Each row of a before or after table is a point. The points were changed in one or more steps. Then noise was added and the rows were shuffled. The steps act on columns, c1 being the first. Name the steps. A step turns or swaps two columns, mirrors them in a line or flattens them onto one, adds a multiple of one to another, or multiplies or shifts one. Angles are multiples of 10 degrees, from the lower column toward the higher: turns from -170 to 170, lines from 10 to 170 but not 90. Use the fewest steps. Two steps may share a column if one is a turn and the other turns, adds or multiplies; they go together, in the order done. Otherwise the lowest column goes first.

Before (11 x 3):
[[ 33   0  29]
 [ -6  22  17]
 [-18 -15  25]
 [ 52  15  -1]
 [-26   2 -37]
 [ 26  18 -35]
 [ -3 -49  21]
 [-21 -18  18]
 [ 44  -8 -24]
 [  5   7   7]
 [ 11  20 -58]]
After:
[[-15  18  31]
 [ 41 -14 -25]
 [ 55  18  17]
 [ 33   1  40]
 [  3 -26  -3]
 [ 62 -13   6]
 [  9  32 -44]
 [ 21  12  61]
 [-12   8 -22]
 [ 17 -12  -3]
 [ -9  -1 -31]]
Steps: shift c1 by 10; turn c2 and c3 by 150 degrees

Before (13 x 4):
[[ -9   9   6  14]
 [ -9  -5 -20  -4]
 [ 26 -25  23   9]
 [-14 -17  -6  28]
 [-25   3  26   7]
 [-23   0 -17 -11]
 [ -2 -28  21 -22]
 [ 23 -19  -8  37]
 [-26  29 -30 -16]
 [ 10  20 -20  24]
 [-18  16  -4   9]
 [ 25 -30  27  -3]
 [  6  22 -14 -19]]
After (13 x 4):
[[ -9  18   9  15]
 [-14 -34  -5  29]
 [ 23 -38  -8  36]
 [ 27 -60  27  -4]
 [-26   7  25   6]
 [-22   1 -17 -11]
 [ -2 -56  23 -23]
 [ 10  41 -20  24]
 [  7  44 -15 -20]
 [-26  59 -31 -16]
 [ -8 -12 -21  -4]
 [-18  32  -3   8]
 [ 26 -50  22   9]]
Steps: multiply c2 by 2

Before (13 x 6):
[[ 44 -17  23  22  -8 -15]
 [ -8  45  14  34  12  21]
 [ 59 -24 -14  22  17   2]
 [-14  -8   5 -32   8 -17]
 [-17  45 -20  30   8  24]
 [ -7 -27  18 -28  -2 -30]
 [ 39 -12   9  -1   5  -8]
 [ -4  44 -27  -1  -3  41]
 [ 15 -40  -3  10 -10  -7]
 [ 15 -30  -2  20  -6   1]
 [ -6 -12  14 -25  11  -1]
 [  0  39 -22  18  -3  -6]
 [-19  26 -10   3 -36  23]]
After (13 x 6):
[[ 10 -40  16  18   1  -6]
 [-13 -28  34  39 -15  -9]
 [-24 -22 -10 -12   0  11]
 [ 14  16 -15  -9  22 -37]
 [ 27  30   6   1  -6  -3]
 [ 19  34   5 -18  42  -2]
 [  8 -33  61  22   1  17]
 [ 13  35 -14  32  21  12]
 [  4 -50  16  10  -6  -9]
 [ 39  35 -10   8  25   9]
 [-28 -37 -12 -12 -30  -2]
 [-21 -18 -15 -25 -18   8]
 [-19 -22  33  13 -10   5]]
Steps: turn c1 and c3 by 110 degrees; turn c1 and c4 by -40 degrees; shift c2 by -10; swap c5 and c6
